Every row gives one point. Any point is a mix of the corners, with weights that add up to 1. It lies inside the corners' shape when no weight is negative. Say inside or outside, and name the corners with a negative weight.
(in the rows, 128 means zero)

Corners:
(1): [ 94 188 173]
(2): [176 158 163]
(3): [130 210  56]
(4): [118  22 142]
Points:
[138 189  92] -> inside
[136 125 121] -> inside
[125 113 108] -> inside
[140 206 118] -> outside (4)
[162 110 141] -> outside (1)
[157 132 155] -> inside
[166 147 157] -> inside

Corners:
(1): [124  45 138 162 184 117 237 182 116]
(2): [ 83 209 150  55  79 155  98  59  40]
(3): [125 150 133 129  48 167 188  72 160]
(4): [129  30 162 170 142 170 109  90  87]
(5): [135 145 172 197 107 110 125  82 106]
(6): [156   7 139 128 156  80 140 154  80]
(7): [152 164  76  85 128 170 150  87  87]
(8): [191  25 148 180 157 126 149 215  98]
(9): [ 69 165  70 165  81 164 147  92 119]
(10): [141  68 122 115 194 134 133 201 143]
Points:
[132 101 142 123 130 129 146 107  96] -> outside (8, 9)
[135 124 147 157 118 127 134 104  98] -> inside
[141 120 111 121 126 152 133 114 102] -> outside (1)
[132  86 131 143 147 129 181 139 106] -> inside
[101 160 127 128  83 149 142  67  95] -> outside (8, 10)
[136 124 149 164 105 132 146 102 116] -> inside
[137  96 130 128  96 157 135  90  98] -> outside (1, 5, 10)
[124  94 149 144 129 137 143 121 103] -> outside (7)
[104 202 120 112  83 166 120  52 101] -> outside (1, 6, 8)

Corners:
(1): [133 106  96 190  96 199 142 104 194 127 147 139 170  70 149 124 171 109]
(2): [139 127  54   9  17 134 149 119 197 200  87 186 215 141  82 163 165 124]
(3): [230 154  79  93  52  55 167 162 212 180 136 131 133 195 170 201 136  87]
(4): [136 165 120 166  95 127 147  99 143 120  84 107  88 153 107 121 177 106]
(5): [137  29  82 156 190 168 163  84 129 128 144 195  92  91  72 144 145 100]
(6): [120 136 136 116  35 107  33 176 113 151 129  81 112 178 128 181  78 180]
(7): [132  91 199 155 183 147 111  79 163 101 166 123 174 117 147 193  76 152]
(8): [173 188 159 107  87  89 109 140 190 230 150 118 126 214 113 142   7 181]
(9): [123  55 138 141 143 178 155  91 172 118 209 209 133 100  86 167 190  15]
(10): [161 117 115 117 145 135 140  62 101  68 132 177  81 104 113  76 188  87]
(11): [112 168  89 136 180 135  51 103 105 143 133 126 109 155 107  91 141  71]
(12): [133 208 146  63 128  65  82 162 139 162 119  53  61 152  95 105  80 157]
(13): [152 166  55  73  97 137 144  79 121 118 146  84  59 198 113 124 144 168]
(14): [131 179 130 108 169 150  86 119 151 141 106 132  25 178 148  94  84  73]
(15): [ 46  73 182 147 179 177 178  94 117 144 140 156 184  95 164 143 150 100]
(16): [198 186 152 145 135 165  54 116 112 186 157  50  81 142 152 142  59 174]
(17): [105 135 130 138 168 164 126 114 138 101 199 223 107  81 119 216 171 136]
(18): [134  79 206 177 146 213 231 168 138 100 165 167 207 142 131 156 122  83]
(19): [205 162  94  52  68 118 119 152 225 189 100 162 154 221 162 120 236 114]
Points:
[154 125 133 138 131 138 122 118 150 138 144 141 115 136 131 141 134 108] -> outside (2, 13)
[153 144 153 115 110 127 114 131 169 165 136 121 152 154 143 134 100 120] -> outside (4, 5, 13, 17)
[139 126 127 117 128 140 125 114 148 136 145 148 118 146 118 147 140 106] -> outside (1)
[174 137 127 116 102 125 137 115 150 138 132  99 119 167 143 137 122 153] -> outside (2, 9, 11, 14, 17)
[138 150 129 116 108 139 125 126 151 155 134 130 124 152 131 133 130 118] -> outside (5, 7)
[109 125 123 118 145 140 134 111 135 136 147 149 115 145 108 156 115 113] -> outside (1, 10, 16, 19)
[149 151 113 121 130 132  99 116 148 154 142 128  85 151 127 130 131 112] -> outside (2, 7, 18)
